Each row of a before or after table is a point. One or more steps were done to the points. Then noise was added and the rows were shuffled. The steps act on how far a point lies along the listed directions, d1 being the first. What was done? A step turns or swaps two directions, mirrors them in a line or flattens them onto one, adds a multiple of one to another, or multiplies one. Angles are multiples of 10 degrees, from the lower direction toward the higher: turns from -170 to 170, lines from 10 to 170 but not 90. Use the fewest steps. Two steps may share a direction if one is a turn and the other turns, adds or multiplies; they go together, in the order done. Otherwise the lowest direction goes first.

Directions:
(1): [-44  38  16]
(2): [ -8 -31  52]
(3): [41 35 27]
Before (9 x 3)
[[ 16  16 -27]
 [-18  36  39]
 [-76  15  26]
 [-16 -20 -13]
 [ 29   0  24]
 [ 42 -35 -19]
 [ 77  -9   1]
 [-16 -68   0]
 [ 54  28 -42]]
After (9 x 3)
[[-15 -19 -29]
 [ 39 -25  52]
 [ 45 -41 -20]
 [-40  46  53]
 [-13 -35 -61]
 [ -3 -14  20]
 [ 54 -18 -62]
 [-13  48  -3]
 [ 23  12 -25]]
Steps: turn d2 and d3 by 90 degrees

Directions:
(1): [-18  47 -41  27]
(2): [ 18  51  41 -15]
(3): [ 58   2 -34 -18]
(4): [29 -8 18 60]
Before (12 x 4)
[[  8 -31  30  22]
 [  5 -45 -36 -22]
 [-11 -30  28  37]
 [-34 -20 -39  17]
 [-14 -47 -17 -19]
 [  9  24  -8  39]
 [-19  -2 -20   5]
 [-53 -19 -24  36]
 [-17 -33   6  48]
 [  0   3 -41  22]
 [-30   0  26 -10]
 [ 17  36 -16   5]]
After (12 x 4)
[[-28  58 -60  58]
 [-21  30 -36  12]
 [ -6  46 -84   7]
 [ -5 -62  37 -36]
 [ 56 -67  43 -29]
 [  9 -16   5 -48]
 [  2  66 -59  56]
 [-26  67 -39  53]
 [-25  36 -61  18]
 [ 57 -45   7 -28]
 [ 42 -15 -24  -3]
 [-19 -53  38  -9]]
Steps: multiply d1 by 3; multiply d2 by 0.4; mirror d3 and d4 in the line at 70 degrees

Directions:
(1): [-19  30  54   8 -18 -53]
(2): [ 57  -8 -10 -47  -6 -40]
(3): [-27 -51  37 -44 -18  18]
Before (13 x 6)
[[101 -28 -63 -60  17  -7]
 [ 28 -16 -26 -46  -7  19]
 [  4 -13 -18 -12 -28  10]
 [ 71 -19 -77  28  42  31]
 [-49 -48   1 -38   8   1]
 [ 29  32  12 -12   7 -33]
 [ -7 -13 -46  42  23  44]
 [-30 -13  28 -16  12 -15]
 [-44  20  25   3  -1  21]
 [ 48 -54 -60 -69 -21  44]
 [-26  43  -3  23  -9  21]
 [ -1 -29  68 -42 -32 -16]
 [-62   9   7  34  -6  28]]
After (13 x 6)
[[ -50   10   27   -4    7  -56]
 [   4   -8   28  -52  -26  -13]
 [ -34   41    8   23    7   15]
 [  46   21  -26  -15   23   -2]
 [  29   52   32   22  -15  -56]
 [ -23   22  -19   11   -2   45]
 [  57  -61   18 -104  -14  -22]
 [ -58   15    3   40   -5   27]
 [ -12   22    4   17   23  -29]
 [  12  -99   16  -51   -1   47]
 [ -42  -55    9   -1    0   43]
 [  -1  -38   52  -86  -59  -30]
 [  -4   -8    3  -15  -34  -10]]
Steps: turn d1 and d3 by -90 degrees

Directions:
(1): [ 13  76 -26 -34  17  36 -15  15]
(2): [-41  41  65  31  27   4  14 -14]
Before (14 x 8)
[[-20  73  50  -3  14  -4  -6   1]
 [ 25 -66 -55 -33 -28 -17 -24  -4]
 [ -5 -47  39  22  -2 -17  30 -32]
 [-88  -8 108  77  17 -41  43 -14]
 [ -3  31  -9  -8  32  41 -28   7]
 [  4 -21  46  32   8  -7 -14  -8]
 [  5 -58  29  22 -12 -20  11 -30]
 [-12  50  -7 -30  47  22  -8 -12]
 [-16  61  17 -11  13  21 -15  18]
 [-73  43  85  68  20 -22  37 -10]
 [-15  11  60  23  23  -5  42   3]
 [ -2  66  -8 -21  19  25  10  -3]
 [ 40  23 -39 -30 -43  33  -1  15]
 [-16 -74  43  54   2 -27  12 -38]]
After (14 x 8)
[[ -21  -37   26   30   20    9  -12   -7]
 [  54    1  -82  -44   -3   39  -32   11]
 [ -28  -46   30   32   -7  -27   29  -25]
 [ -27   87   12  -25   37   34  -25  -10]
 [  42  -55  -32  -17  -16  -15   26   22]
 [  44    0  -42  -45   -6   21    7   -3]
 [  49  -18  -25   -8   -3    5  -30    8]
 [ -22  -48   29   23  -18  -27    3    5]
 [   5  -58   17   11  -35  -57   -3   -1]
 [ -28  -52   25    6   26  -27    9  -35]
 [ -17   33   60   30  -15   19   21   -9]
 [  34  -85  -84   -9  -69  -44    5   21]
 [  42   10  -39  -38    2   20  -17    0]
 [  48  -78 -115  -50  -54  -22  -10   43]]
Steps: turn d1 and d2 by 140 degrees

Directions:
(1): [-29 -21  46 -77 -25 -23  -4 -21   7]
(2): [-56  60  -1  24   0 -29  28 -45   8]
(3): [  8  53 -24 -21 -21 -11 -76   4 -26]
(4): [-42 -15 -70 -35  32   8  -7  14  39]
(5): [  8 -10 -47 -20 -25 -35  48   7 -63]
Before (9 x 9)
[[ 55 -15  37  78  31  33  11  18  19]
 [ 21  29  19  30  27  30 -25  -5   6]
 [ 71 -26  12 -42 -54  -6 -30  12 -71]
 [-26  73  52  38 -15 -13  46 -48 -11]
 [  1  41  53  25 -23 -20 -14 -21 -22]
 [ 31  -7 -26  94  41  32   1  46  10]
 [  6  25  10  92  18   7  -1   4 -17]
 [ 10   0  -2  37   3 -39  43 -12 -31]
 [-35   4  22 -41  16  28 -60 -16  46]]
After (9 x 9)
[[ 67 -18  25  75  11  12  38  20 -22]
 [ -7  14  71 -18  -7  24 -57 -26  21]
 [ 47 -37 -43 -67 -40 -10 -22  21 -63]
 [  1  34  18  10 -33 -39  12 -16 -51]
 [-28  65  16  22 -22 -30  70 -42 -36]
 [ 36  29  22  33   9  18  -9  -7 -25]
 [ 10  21  -8  84   8  -6  17   6 -41]
 [ 40  -6 -17  98  33  26   6  44  -3]
 [ -6  -8 -37  20  15 -38  44  -6 -18]]
Steps: turn d4 and d5 by -50 degrees

Directions:
(1): [-62 -15  52 -31  13  24  13 -30  58   5  19]
(2): [ -4  39 -33 -26  21 -26 -30  -9  43  55 -57]
(3): [-40   8  46   0   3 -27  24  78 -29  23 -31]
Before (14 x 11)
[[-27  24   8  -5  -1 -16   8  67  -2  35 -33]
 [ 17  18 -51 -23  -3 -31 -45  -1  13  33 -38]
 [-46  -1  47   8  -4 -34  51  62 -36  12  -3]
 [ 28  48 -70 -36  14 -19 -56 -82  49  33 -53]
 [ 12  19 -27 -17  13 -15  -3 -14  27  32 -33]
 [  6  12 -43 -17  38   5 -34 -62  58  14 -35]
 [ 34  18 -34  10  -8 -22 -32   0 -16  37 -13]
 [ -1   7   0  14  -6 -44  24  86 -38  17 -46]
 [ 58  34 -76   6  -2 -45 -46 -16   8  35 -37]
 [ 26  59 -47 -15  24 -25 -33  -4  29  40 -49]
 [-34  22 -25 -10  14 -32  10  13  -2  29 -52]
 [ 22 -25   4 -25 -12  28 -20 -50  20 -30  33]
 [ 36  10  -7  37 -11 -40   7 109 -99   3 -15]
 [ 25  -4 -50  21   8  12 -45 -40  10   0   0]]
After (14 x 11)
[[ -42  -25   29  -17    1   21   32  -63   44  -14   52]
 [ -67  -10   40  -41   17    3   20  -13   77   24  -15]
 [ -36    8    5  -30    6   25   -4  -22   68   20    5]
 [  18   69  -49  -20    9  -65  -38   21  -13   58 -100]
 [  -3   13  -18   25   11  -25  -27   47  -29   27  -44]
 [ -10   63  -17  -27   33  -33  -23   20   41   59  -66]
 [ -45   15  -22  -25   19  -11    6  -32   38   23  -34]
 [   6   24  -21  -17   13  -21    1    1   20   37  -39]
 [  55  -11  -11    7  -25   -7  -13   27  -57  -28    6]
 [ -25   24  -19  -38    5  -39  -33   25   25   54  -57]
 [ -99   -4   87  -46   27    4   17   26   57   40    1]
 [ -24   23   14  -15    5  -32  -18   28   11   67  -34]
 [ -27   48   -3  -21   17  -69  -22   54   25   85  -81]
 [  33   25  -52   11   26  -30  -25   12  -11   20  -64]]
Steps: add -0.5 times d1 to d2; turn d1 and d3 by -110 degrees

Directions:
(1): [ 54  46  -9  30  32  22  -5  53 -13  45 -41 -23]
(2): [-50 -22   7  46 -13 -16 -13 -20  47  44 -35 -55]
(3): [-25  21   8   7 -35  81 -13 -24 -33  46  42   1]
(4): [ -6 -10  77  40  26   2  54   7 -36 -27  18 -33]
(5): [ 48 -43   5  20  18  63   0 -10  70 -22  14   7]
Before (10 x 12)
[[-46 -23 -33 -13 -24 -43  12  -9  23  11 -37 -20]
 [-12 -55 -30 -13   4 -74 -12 -40  61 -43  -3  33]
 [ 21 -40  39  52  55  64   5  34  55 -10   9 -30]
 [ 25 -58  39  61  55  48  37  22  76  -3 -17 -42]
 [-30  -5  -9 -10   0 -76 -19 -25  -2 -17  -8 -11]
 [-12 -35  35 100  24  75 -14 -23  78  39   0 -51]
 [-93 -51   3  -5 -37 -38 -18 -70  26 -16 -14 -18]
 [-54 -37 -53  -2 -23 -44 -34 -39  56  13 -36  -7]
 [ 18 -22  20 -15  25 -22  15   0  30 -46  17  12]
 [ 68 -16   2  -1   5  73  13   3  15 -30  69  68]]
After (10 x 12)
[[ 51 -17 -10 -31  26 -76  30  29   3 -69  11  61]
 [-25  34 -20  -8  -9 -52  -9  -8 -55  27   2  20]
 [-18  24  -1   9 -14  17 -24 -24 -32  30  22 -12]
 [-17   1  -2  17  -6  26 -14 -16  -1  21 -31 -26]
 [-29   4 -18   6 -26  23  10  -3  -7  44 -14 -26]
 [-41  -9   0  14  36 -95  26  40   6   7 -67 -43]
 [-12 -24   4  69  54 -84  -8  22  69   0 -71 -52]
 [-13  26   6 -35   6 -43   6  11 -32  -7  13  11]
 [-30 -14   5   8  46 -81   2  51  12 -17 -39 -28]
 [-32  11 -27  20 -11  -3 -20 -11   0  43 -30 -20]]
Steps: flatten d1 and d2 onto the line at 70 degrees; turn d3 and d5 by 110 degrees; multiply d4 by 0.4

Directions:
(1): [  -1    6 -109    7    7  -35  -14  -14    7   22  -14    9  -44  -25]
(2): [  8  18 -21   6 -70 -20  -4 -35 -83 -20  18 -31  24  23]
(3): [-45  -7 -20  26  23  81  28 -13 -41  61  13  -9  14 -14]
(4): [ 11 -16 -20 -64  26 -22   7 -26  10  10  18  -6  89 -43]
(5): [-36 -50   6   7 -23 -19 -12 -65  52  35  15 -11   1  60]
(6): [-44   1 -24 -43   4  16 -57  42 -17  -2 -54  17  30  55]
Before (11 x 14)
[[ 25  -4  20  24  34  15  36 -32  25  17  25   7 -33 -28]
 [  5 -20 -50  37 -17 -32  15 -52  45  34  21 -16 -44   4]
 [  5   9 -30  -4 -34 -40 -17   7 -15  -2  -8  -1  -2  22]
 [-25 -20 -52  -8  -9   6  -6 -29   3  40  -9   2  32 -18]
 [ -6 -22 -29  -1   5  -9  -3 -28  28  28   5  -2 -13 -14]
 [-13 -28   5  49 -13   0  24 -37  43  29  22  -7 -69  13]
 [ -9  23 -27  37 -26  14 -10  -2 -10  10  10   4 -44  20]
 [ 17  10 -19   5 -17 -29   8 -16 -11  -5  23 -19  -7 -20]
 [  3 -30  -4  13  -5  -8  39 -71  11  21  53 -15  31  -2]
 [ 21   5  12  -6  17 -12  12   9  43   2   3   4 -14 -19]
 [ 23 -18  19 -19  -1 -42   5  21  36 -16 -11  11 -10   1]]
After (11 x 14)
[[ -34  -55  -12  -25    1  -13  -23  -48   63   45    4   -3   19   29]
 [ -37   -8  -10  -25   53   42  -25   16   22   28  -40   31    0   34]
 [ -76  -83  -68  -16  -21  -23  -26 -108   79   89   11  -19   30   94]
 [ -73  -83   16  -19  -13    0  -28  -69   60   42    5   -3   56  119]
 [  15   -1  -28   17  -43  -27   16  -36  -34   19   35  -25   17   -7]
 [  -9   12   -2   -4   10   33   13   13   -3   22   -1    2    8   -8]
 [  -4   13  -59    5  -11  -17  -25   -9   16   11    1   13  -28   13]
 [  -4  -19    2   16  -20   15   40  -19  -32   30   22  -16    6   -7]
 [ -13   10  -28  -10  -11    8   -3   -3  -44   12    7  -21   31   -6]
 [ -12  -50   10  -35  -11  -40  -18  -38   82   16   -7    8   41   15]
 [ -94  -84  -45    3  -12  -13  -42  -77   92   83  -10    0  -22  107]]
Steps: turn d1 and d4 by 50 degrees; add -1 times d3 to d2; turn d3 and d6 by 140 degrees; multiply d5 by 3
